Each wall is flat, endless, passes through zero and stands at right angles to its row. A trip goes straight from one point to another. Which walls does it cross, in order?
In the rows, zero is written as 128.

Walls:
(1): [159 193 130]
(2): [106 140 113]
(3): [153  93  95]
(4): [146 147 148]
(5): [140 146 198]
Trips:
[120 186 111] to [125 117 159] -> 5, 2, 1
[160 150 179] to [166 152 159] -> none
[160 164 142] to [140 133  74] -> 3, 5, 2, 4
[116 185 100] to [ 64 143  93] -> 4, 1
[182 160 100] to [179  91 135] -> 5, 1
[ 67  70 163] to [103 106  92] -> 5, 3

Walls:
(1): [166 144 170 125 131 157 123 152 166 148 143 134  87  83]
(2): [ 76 166 135  84 104 124 124 103 141 180  92 104 185  93]
(3): [137 103 125 155 104 123 134 173 189 136 109 168 164 140]
(4): [146 158 121  99 162 118 130 166 111 149 127  96 143 167]
(5): [143 109 113 137 123 108 104 128 143 115 137 131 139  82]
(6): [128  77 118 145 125 127 102 114  71 101 152 111 122 100]
(7): [134  75 111  92 128 131 134 182 119 115 145  83 106 170]
Trips:
[168 123  80 134 115 107 136 166  49 176 112 138  63 147] to [112 120 166 112 138 150 130 175  87 102   7 110 100 119] -> 1, 2, 6
[161 127 136  46 154  72 162 164  97 155 141 151 114 100] to [110 111  80 149  84 150 140 126 123 135 149 105 119 142] -> 6, 2, 1, 5, 4, 3

Walls:
(1): [ 83 199 178 187 140 126  99 150  85 131 152 107 141 194 156 110 173 150
 158 142 115 143 100 158 150 112 164  94 155 144  89  86 174  68  97 155
 157 136 123  96 105 138  91 138 209 127 157 153]
(2): [123 116 141 147  92 102 133 111 153 116 134 163  71 131 143  92 115 183
 101  74 155  92 107  83  99 107 191 137 135  74 194 108 173 200 182  80
 129 159 210 201 153  94 126 133 156 166  87 109]
(3): [145 146 143  86 145 111 222 162 166 121  75 131 111 152 133 129 152 113
 145 163 105  93 121 146  56 127 158 144 103 107  74 164 159 141 147 112
 119 157 146 172 156  77 105 162  80 178 141 163]
(4): [126 140 120  57  51 119  95 143 188 102  72 176 131 157 144 149 114 104
  55 166 109  94 142 153  91  99  89 153 166 125 127 143 191  82 141  92
 125 111  72 179 133 153 212 118 101 117 121 156]
(5): [104  99  58 111 141 127 156 100 100 145 176 155 162 178  75 129 183 130
 124  77 209 122 119 120 190  60 155 151  95 169  74 121  84 142 178 143
  81 186 134 110 106 135 125  89 105  59 190 101]
Trips:
[214 109 111  92 136 106 162 108 193 176 128 143 131  82 148  79 136 140
 107  58 119 175 113 127 154 161 100 166 171 150 141 174 103 190 141  46
 123 202 106 101 123 157 157 116  56 133 169 114] to [159 107 154 168 161  90  82  92 148 153 109 101 122 134 159 115 104 100
 140 134 140 127 161 138  76 142  95 202 116 101  91 137 177 167 101 176
 164 177 100 168 128  99 143 112 123 144 103 120] -> 5
[102 131 115  59 102 118 140 174 116 149 143 167 110  63 181  93  79 137
  98 178  59 151 195  98  68  79 107 123 127  66 117 123  92 122 106 100
 118 128 139 144 123 102 118 133 135 173 145 119] to [102 186 160 105  73 135 151  87 123 102 131 159 115 209 136  97 137 116
 146 130  82 144 131 112 134 141 116 117 161 120 118 112  98  79 171 122
  88 138 128  76  94  75 110 150 116 134 119 157] -> 1, 2, 5
[135 120 127 145 104 152 159 103 134 102 129 170 160 107 140 210  70 166
  93 142 103  98  69 210 162 174  73 163 124  89  89 158 131 107 128  71
  66 142 125 145  77 182 159 113 159 136 147 169] to [141 103 148 137 121 189 110 139 156 145 128 155 174  53 102 132 163 149
 175 136 160 176 155 157 139 120 155 146 167 118 134 162 174 101 136 206
 112  77 114 152  88 155 131 180 147 187 121  41] -> 1, 4
[ 95 135  39 115  69 131 169 116 176 103 169 117 154 176 125  77  67 108
 196 133 115 145 127 142 130 158 139  55 112  87 145 129  90 120 195 110
 182 104 141 167  83  85 175  87 147 106 151 149] to [175 137 132 108 152 124 127  50 112 193  75 146 128 145 112 101  80 163
 104 200  75 126 138 170 157 155 135 120 106 129 111 124 106 136 132 156
 125 107 164 117 139 189 157 148  62 165 157 160] -> 3, 2, 5
[157 104  87 113 144 151 114 110 143 133 141 146 110  94 114 132 158 163
  45 131 118 118 143 160 103 115 169 205 119 115 149 127 107 140 204 139
  82  61 114 134 141  97 137 117 133 110  94  81] to [141 100 191 151 153 157 210 118 124 148  80 135 151 126 128 156 124 157
 137 209 115 103 196 130 118  89 129  98 151 154 129 160 126  87 102 138
 179 158 139 115  90 114  70 128  56 131 131 129] -> 3, 2, 5, 4, 1
[107 125 112  73 116  86  94 219 150 100 133 163 169  98 113 147  98 129
 147 120 117 168  65 134 134 154 162 123 160  86 131  96 186 144 126 152
  97 160 205 104 107 118  97 159 180 202  83  91] to [181  46  83 106 137 169  87 166 100 197 128  91 191 118 134 163 113 150
 133 176 110 151  94 165 113 113 116 133 147 109 131 183 106 146 137  24
 114  82 185 160 104 140 144 159 134 124 106  57] -> 1, 3, 4, 2

Walls:
(1): [118 174  86 163 203 157  79 116 112 155 155 163 109 111 146 133 122 110
 107 130  62 106 101 163 158 134  73 156  58 114 127 134  93  73 145  59
 145 104  82 152 215 157 133 123 185 137 171 123]
(2): [117  79 101 171 144 178 121 156 145  96  57 168 138 153  85 113 178 150
 115 167 172 108 133 148 145 122 140 112 218 158 140  62 145 109  80 163
 108  84 115  46  74 132  79 170 188  90  82  73]
(3): [ 88 149 139  72 137 130 105 170  88 179  79 139 154 164 134 193 175 143
 138 184 116 199 115 103 146 161 136 160  72 153 151 150  91 126 108 202
 130  59 104 189 153 146 159 182 139 120 105 179]
(4): [ 58 136 125 133 109 100 127 202 111 150 123 128  95 158 182 200 116 179
 155 108 197 124 121 103 118 157 158 146 166 143 143 174 150  84  97 118
  85 105  81 163 140 114 103 124 127 174 118  84]
(5): [111 117 179 148 137 157 116  92 140 129 141 113  62 111  75 115 102 150
  81 136 136 152 183 154 168 102 113 199 158 192  66  73 144 163  81 165
 145 151  92 110 181 167 113 112 127  97 187 156]
Trips:
[175 167 151 127 166 148  89 174 165  92 150 169 144  95 129  95  89 122
  87 157 121 120 146 149 158  90 124 104  99  94  98 125 130 148  64 150
 143 122 125  57  86 171 121 103 138  87 110 168] to [131  93  47 111 160 105 111  89 111  82 160 159 161 101 131 184  25 140
 124  95 203 106 125 144  96 121  30  66 142 152 106  94  70  78 151 117
 118 195  67  79 236 121 115 161 104  91 112  46] -> 4
[154 132 112 150  84 112 154 128  86  90 190 171 104 112 102 151 148 145
  91 124  99 103 110 131  61 131 176 136 122  97 113 111 116 155 102 140
 148 151 139 137  88  85  97 125 145 107 176 149] to [180 150 105 164  88 131  87  94  86 113 117 104 124 151  87 125 136 135
 107 122 152 133 181  78 131  96 103  81 150 116  77 167 158  94 131 155
 131 117 102 108 162  67 204 123 113  98  93 170] -> none
[176 192 131 140 145 101 156 120 131  91 142 115 195 109  92  82 100 135
 110  81 170 123 112 152 155 130  84 191  88 108 108 152 119 218  88 119
  86 165  74 133 113 122  94 141 127 116 122  82] to [127 115  96 112 125 135 118 112 137  94 181  99 119 108  91 141  94  94
 125 171  84 138 107 142 186 175 120  98  99 165 130  88  74 155 135  84
 125 122 111 103 142 114 103 131 211 136 168  91] -> 2

Walls:
(1): [177 153  84 147 107  89 135 113  97 128 113 139 114 130  74 157  99 129
 152 114 132 132 122 153 169  71 162 176 177 127 112 102 118 124 113  69
 125 137  99 128 158 143  84 115 110 101 123 170]
(2): [128 206 108  93 154  91 151 133 107 123 137 130 116 168 119 203 149 117
  67 196 148 147  89  90  88 128 135  93 113 131 111 100 151 122 150  96
 102 139 161 169  96 133 118 118 210 214 178 112]
(3): [110 137 122 149  58  63 151 153 124 151  93 113  95  96  83  65 182  46
 117 128  56 132 163 114 121 123  79 198 170 180 116 129 168  87  76 155
 180 116 131 149 113 141 187  99 169 122 113 125]
(4): [115  85 152 130 128 126  97 117 156 173  87  68 186 154 156  96  97  62
 146 118 124  96 141  71 115 113  67 134  49 110 102 132 151 137 150 176
 185 156 147 148 117  89 148 182 168 141 198 126]
(5): [ 67 141 185 154 111 122 156 160 139 168 178 176 141 137  82 154 133 153
 108 154 119 158 125 114  69  87 110 115 168 128 148 117 101 160 101 161
 128 142 152 123 154 119 129 175 135  96 123 134]
(6): [124 123  56  51 101  95 203  79 149 182 151 144  89  93  78 135 129 148
 123 128  49 106 153  99 126 122  67 138  89 120 114 167  76 149 115  94
 161 126 150 142 139 104 200 143 153 111  80 133]
(7): [138 161 136  94 155 115 118 142 162 146 100 128 128 170  90 132 127  88
 161 153 104 167 177  64  97 139 105 111 133  45 180  88  91 157  86  90
 181 165 131 100 144 112 115 143  69 120 134 165]
(8): [121 164 164 129 164 203 137 132 101 138 127 154 167 153 123 163 150 113
 135 122 187 110 161 155 132 119 112  89 135 104  79 150 123  99 168 138
 132  97  77 155 159 134 149 142 101 129 149  96]
(9): [ 96 122 107  89 141 108 117 117 106 148 114 117 100 134 121 184 152 197
 101 145 125 165 166 110  90 128 126 168  93 158 112  92 125 123  97 157
 145 135 125 116  76  46  56 162 126 135 133 117]
Trips:
[139 149 155 118 138 119 102 155 125 223 136 155  91 184 107 194 110 113
  85  88 107 111  87 109 124  88 124 120 154 158  66 125  88 107 130 113
 111 175 112 181 160 110  48 104 120  97 174 164] to [105  78 160  56 208 134 117 122 146  86 158  85 161 132 121 140  74 132
 134 126 161 163 112 132 122  90 164 137 120  93 123  86 168 133 136 176
  43  59 177 104 165 135 121  86  96  17 139 138] -> 4, 2, 7, 9, 1
[138  68 144  86  85 122 136 157 100  97 101  99  98 249 113 114 151 182
 113 100 136 109 110 148 113  96  65 132 142 133 153 194 137 169 178 138
 216 107  63 101 117 120 138 166 120 147 152  85] to [110  91 114 147 127 138  55 184 100 186  70 145 112 126 128 183 120  70
 149 184 166 131 140 117 168 116 149 144 101 159 110 130 152 148 147 158
 144 114 164 129  80  65 103  64 104 101 129  84] -> 6, 2
[114 115 122 113 128 151 113 152 174 139  92 121 191  88 157 176  78 178
 129 128 112 188 204 185 194 141 101  69  93 135 164 110 158 126 176 118
 145 114 158 142 111 173 115  84 125  90 105 119] to [145 103 119  89 148 122 119 103 127 102 120 151 104 132 149 103  76 108
 158 134 112 123 103 155 123 134  98 107 182 133 127 139 129  56  98 140
 183 129 110  69  72 146 145 112 131 161  92  87] -> 8, 3, 6

Walls:
(1): [101 113 101 164 173 147 132 109 158 176 165 131 146  66 119 167 140 109
 160 117 104  97 246 134 142 115 163 100 118 119  76 104 143 113 105  82
 164 165 128  96 107 135  84  76 131  86 139  90]
(2): [ 84 131 166 138 116 171 133 129 126  95 135 187 134 110  77 134 117 179
 125 134 153 156 121  93  88 161  69 153 146 150 103 135 150 129  85 161
 121 186  77 149 136 145 122 185 168 176 168 149]
(3): [111 152 159 125 120 136 122 131 173 140 124  90 166 144 183 108  99 134
 108 133 191  50  67 139 116  97 121 116 145 168 174  34 139  57 154 127
 207  70 146 134 140  97 154 110  49  84 145 173]
(4): [ 89 202 133 135 170 151 197  66 153 125 125 140 117 179 184 134  98 141
 181 142  79 168  89 122 129 179 121 108 113 125  99  81 104 118 174  47
 125 101  86 128  80 107  99 116  93 135  98 110]
(5): [124  70 144 143 148 138 118 169 201 134  93  68 127 129 167  75  84  93
 157  64 102 135  80 159 187 103 121 143  74 169 116  80 145 122 119 140
  86  83 115 121 172  78  96 119 104 119 143 154]
(6): [126 150 104 136 103 127 132 156 106 118 110 145 127  80 162 135 209  49
 139 170 128  62 110 120 141 127 122 104 163  81 193 104 123 139 105 162
 137  90 167  88 156 208 146 111 127 162 140 121]
(7): [137  97 129 131 174 115  51 107 102 161 122  83  97 111 148 164 129  74
 157  92 124 170 123 100  94 122 125 126 144 187 113  87 103 116  68 154
 128  93  82 197 110 208 109 153  63 156  81 119]
Trips:
[ 96 131 148 135 125 152 166  71 154 126 140 145 125 141 195  96 144  90
 165  98 112 119 126 159 197  61 100  80  90 143 167 176  89 126 131 150
  91 135 169  95 130 146 104  86 153 104 120 193] to [161 172 127 127 113 147 200 114 103 108 148 166 112 139 149  93 119 170
 155 117 152 161 197 125 125 116  81 119 130 191 122 132 135 115 129 150
  95 146 134  78 101 149 105 159 108  68 100 132] -> 3, 6, 2, 5
[142  79 154 120 174  96 195 162 102 120 170 176  85  57 150  90  86 146
 104 100 101  71 167 191 141  89 160 132  87 170 115  86  56 105 164  40
  67 152 191 162 122 138 126 146  93  78 169 156] to [172 178 166  73  44 128 149 115 149  91  91 127 145 194  81 114 122 173
 146 171 148 170 135 123  95 161 114 129  90 166 137 171 155 183 116 103
  75 134 115 147 127 146 102 135  96 134 135 119] -> 3, 1, 2, 5
[ 89 165  97  80 121  96 170  69 197 133  90 148 130  92 107 118 122 152
 104 202 166 166  98 160  89  91 221 119 105 156 178 176  68 127 106 134
 100 120 114 131 111 146 120 169  63 110 163 104] to [ 71 166  63  82 143 166 148 193 143 189 165  89 108 151 150 163 175  73
 133 111 165 106 132 125 117 170 140 143 147 111 158 146 116 118 149  89
  90 103 159 158 145 149 106  56  96 140 124 175] -> 6, 7, 1, 5
[117 165 158 164 136 128 154 119 118 154 141 152 173 139 138 147 159 110
  86 124 157 110 135 117 101 110  75 142 155 132 171 166 192 164 154 101
 190 118 159  98 104 147 147 123 128  90 167  98] to [113 130 127  87 131 190  89  89 137 101 224  98 178 165 151 153 101  90
 158 170 175 151 121 166 135 221  78 100 131 132 146 103 136 142  84 137
  89 118 114 119 147  52 158 102 188 101 141 130] -> 4, 6, 1, 5
[167 114 144 121 114 136 180 145 153 114 107  38 162 132  94 135 167 150
 128 155  53 157  99 172 166  94 106 163 135  96  62 120 139 111  38 115
 100  54 162 213 117  92 161 159 198 109 105 122] to [ 97 158 101 148  72 151 123 145  95 152 119  82 188 152 141  96 106 144
  99 146  78  47 103 171  42 123  70 143 114 174  63  79 146 131  64 143
 148 115 129  94  75 143 131 101 166 143 151 131] -> 2, 3, 6, 1

Walls:
(1): [123 149 165 112  99  84 111  91 165 130  80  77  62 163 142 161 122  75
 164 127  86 157 110  65 133 164 128 144 132 112 145 115 136 140  50 186
 120  97 136 181 128 141 165 142 133  24 153 139]
(2): [140 152 144 161 102  98 143 116 110 119 159 145 142  94 128 161  81 190
  66 143 117 119 112 153  75 150 129 157  85 130 159 182 126 137 102  95
 132  95 115 165  86 106 149 147 106  64 167  66]
(3): [109  64 102 142 151 129 113 145  73 147 179 156 100 106 125  78 123  31
 156 168 140  94 112 127 124 151 150 220 174 158  89 104  98 123 163  89
 203 157 131 129 139 119  99 180 114 119 103 140]
(4): [116 178 136 167 131  96 121 132  97 183 116  74 167 124 224 141  84 115
 102 149 102 128 120 113 106 134 102 124 158 142  82 156 122 101  62 130
 161 177 117 116 122  91 131  59 114 102 159 106]
(5): [165 131 177 114 112 132 176  95 174  97  95  91 157 154 153 133 151 141
 130 107 127 183 102 140 143 139 141  86 148 107 147 125 144 180 136 157
 202 143 130 128 132 106 150 170 127  86 156 170]
(6): [154 131 121 151 112 123 106 176  95  58 104 156 114 113 114 147 159 133
 142 127 133 101  85 115 153 121 158 133 104 167 120 121 110  49 118 161
 125 115 142 108  99 129 123  76 165  91  99  70]
(7): [158 152 105 161 117 137  70 126 148  82 148 117 148  81 170 140 134  81
 134 152 126 167 101 102 181 186 142 134 104 120  95 140  91 177  86 100
 126 153 118  99 144 156 184 128 125 144 115  86]
(8): [113 148  72 125 125 146 167 144  79 137 145 109 181 125 157  81 112 152
 182 100 126  84 157 161 127  66 135 143 166  59 177 152  75 159 104 126
 111 155 151 138 158  97  96 124 172 144 178 106]
(9): [143 125 133 142 121 197 102 107 126  73 143 129 145 175 104 181 116 133
 105  84 178 136 180 119 119 111 123  81 123  76 115 124 135 113 131 137
 105 166 145  98 136 154 137 125 157 167 110  85]
(10): [102 157  87 129 139  95 240 165  50 144 128 108  83  85 141 188 103 113
 128  36 151 116 162 127 116 158 144 148 116  76  61 121 115 160 112 121
  73 117  96 194 121 168 128 174 121 104  68 184]
(11): [ 48 167 129 112 172 133 100 115 153  79 108  50 114 126  70 120 152 129
  92 126 124 115 132 138 112 167 151 144 112 118 148 143 131  94  91 150
 124 129 142 119  92 172 150 157 113 153 124 124]
(12): [112 154 159 141 174 137 124 110 135 186 145 194 167 108 148 163 131  90
 134 163 127  92 120  97 142 136  77 131 168 167 165 165 107 165 106 107
 138 117 163 127 139 140 179 135  94 106 143 112]
Trips:
[126 112  62 104 151 126 155 101 121 123 120 144 125  65  97 128 122  60
 143 112  78  97  99 141 106 106 106 141 200 121 180 111 132  94  93 155
 117  95 119  95 128 189  85 108  84 139 135 158] to [108 114 128 142 129 137 138 141 203 166 162 122 133 123 169 100 140 120
 155 142 137 168 107 131  78 120 164  62 114 103 153 147  97 127  72 157
 141 147 112 109 144 124  98 128 114 108 155 128] -> 6, 4, 10, 5, 3, 7, 11
[121 163 121 103 102 137 134 111 111 126 157  98 106 142 140  85  68  77
  84  98 121 119 128 152 131  91 105 179 189 155 118 204 155 151  63 191
 125  71 133 130 152 123  99 122 133 108 177 149] to [119 151 150 124  95 128  91 109 101 167 123 137 120 109 183 141 131 121
  98 155 120 130 105 112 123 150 140 126 140 101 189 151 138 133 167 124
 132 136 126 157 137 109  43 143 157 118 176 140] -> 11, 10

Walls:
(1): [135 146 136 112 173 126  88 118  85  68 109  87  82 137 233 121  36  81
  93  95 154  94  87 152 112 119 164 126 183 158 142 127  76  60 113 137
 107 176 147 141 167 120 176  81 167  75 204  94]
(2): [107  68 244 119 157  78 149 137  94 154 107 167 138 109 136  87 100 114
 104 147  98 142 153 132  78  86 197 138 121 143 132 123 127 142  87  96
  99 141 107 134 128 107 185  55 135 139 123 115]
(3): [132 158  99 157  87 172 154  94  99 164 156 110 107  97 124  97 121 135
 163 121 146 122 173 122 136 103 135 135 143 162  81 149 139 128  91 113
 133 127 185  76 135  80 119 129  64 134 118 148]
(4): [125 106 136 131 124 147 117 124 140  87 181  93 122 109 143 152 113 107
 158 105 126 134  88 120 119  75 108 151 156 144 132 129 120 113 148  91
 110 173  46 141 186 107 151 168 120 101  98 161]
(5): [ 73 148 141 156 141  80 136  78 129 114 116 143 133 152 110 111 139 121
 125 141 166  91  89 128 137 126 125 123 166 155 101 202  69 116 143 164
 117  80  75 107 123 116 108 128 121 104 153  96]
(6): [103  82 123 186 141 138 224  98 101 156 168 167 129 142 155 134 132  89
 119 101 147 141  95 146 160 124 136 121 109 101 116 128 124 126 128 154
 109 103 151 125 134 125 154 148  46 122 184 144]
(7): [176 155 152 179 127 109 154 100 124 121  92 165 199  73 123  66 111 182
 137 117 134 114 123  75 107 108 123 154 151 132 156 122  97 167  78  98
 110 145 127 126 177 110  75 109 147 162 174 134]
(8): [ 54 222 124 126  47 129 154 118 114  99  91 131 135 121 127 155 111  83
 129 150 138 161 142 154 153 117 150 121 119 104 163 160  97 148  82 128
 165 149 134 127 150 170  79  86 145  93 136 215]
Trips:
[111 139 112 143 185 139 100 151 153  59 128 118 159 124 156 140  60 123
 136 144 165 122 140 129 102 100 120 170 125 115 129 146 108 107 197 115
 136 159 135 101 222  94 163 126  94 191  90 132] to [166  71 167 218 114 130 113 200  90 124  85 167 178  83 135 101  74 164
 129 112 128  81 117  42 120 119 135 157 126 101 143 172 134 165 103  56
 150 133 185 154  67 134  86 153 140 249 135 110] -> 2, 1, 4
[181  87 103 126 137  76 162 137 144 145 135 134 114  43 105 161 146 100
 108 143  65 134  89  86 171 116  69 163  99 175 118  90 208 151 115 152
 148 177 178 109 163 110 139 143 140 143 157 115] to [126 144 114 111 132 155 110  73 171  81 149 173 142 106 130 166 135 145
 221 121 107 102 143 192 171 145 118 114 116 111 153  72 126 103  98 136
 161 149 132 155 149 148 115 123  70  99 105 118] -> 7, 8

Walls:
(1): [ 76 172 106 146 124 131 112 142 133 180 101 157 175 124 122 134 129 109
 184  74 148 147  89 140 132 112 155 134 133 201 139  78 219 182 185 164
 169 124  87 165 118 123  96 129  98 120 181  83]
(2): [145  92 141 209 116 126  65  91 121 160 116 136 115  68 131  93 158 128
 170 133 199 120 138 153  64 126  85 166 145 146 161 161 119 133  95 139
 150 180 168 132 168 115  93  76 105 140 132 139]
(3): [118 110 140 146 148 148 155 110  64 135 112 130 136 105  86 123 138 166
 141 110 126 159 126 136 143 113 113 146  89 249 171 192  92 148 144 116
 135 174  94  99 112 139 127 113 130 150 142 115]
(4): [143 114 189 127 148 127 158 140 162 145 184 124 117 146 153 164 191 117
 149  74 175 150 131 170  73 189 162 145 151 189 121 143 174 145 118 165
 189 157 117 143  84 150 145 128 172 213  75  70]
(5): [ 62 136 104 132 124 146 107 110 139 167 113  94 210 124 105 148 131  51
 123 146 151 158 159 103 133 137 116 110 117 130 173 142 176 124 125 121
  92 135 106 126 113  98 152  96 140 123 115 194]
(6): [100 156 153 105 175 127 143 188 162 147 157 108  85 118 114 121 144 147
 103 113 150 145 164 203 122 145  97 110 131 145  53 162 118 143 111  85
  98 120 139 164  87 219 125 106 106 118 134 155]
(7): [112 171  88 122 166 123 137 117 136 149 117 119 120  80 147 123 153 101
  72 168 119 130 127 157 182  92 122 117 151 146 190 160 120 133  91 140
 136 110 149 122 167 140 114 114 120 153 132 112]
Trips:
[109 150 126 138 118 133 155 157  79 172 118 146 138  45  85 117 145 119
  92 125 153 162 113 102  94 128 137 142 157  86 109 158 101 108 140  76
 142 115 135 120 185 110 111  74 177 115  92 127] to [148  38 121 119 150 131 136 126 109 166  91 142 115  83 184 151 101 128
 116 143 157 142 141 123 207 162  56 130 146 104 130 162 106 109 149 116
  81 121 176 138 126 169 132  74 167 108 139 112] -> none
[109 183 116 119 115 202  87 102 117 189 166 164 121 159 100 148 165 165
 115 144  63 103 144 146 157 172 112 149 128 201 114 128 130 184 127 136
 179 138 160 109 156 148 103 130 130 146 154 132] to [145 127 118 125 138 158 133 133 136 106 147 100 143  53 132 113 165 109
 126 114 102  93 151 106 140  48 144  95 127 111 123 196  78 171 136 132
 100 158 105 104 153 102  23  97 161 108 168 112] -> 4, 6, 1
[180 117 158 111 108 106 127 155 134 136 112 139 139 166 144 180 118 139
 152 110 128 145  75 158  83  66 123 142 156 159 108 152 102 114  81  88
 126  99 143 128  77 160 152 110  64 178 134 115] to [ 81 158 136 192  88 119 142 104  81 163 186 188 143 107 102  73 181 104
  70 180 116 124 205 153 146 200 117 112 190  61  90 115  52  79 108 117
 133 147 172 106 193 140 144 146 154  86 139 142] -> 3, 7, 4, 5
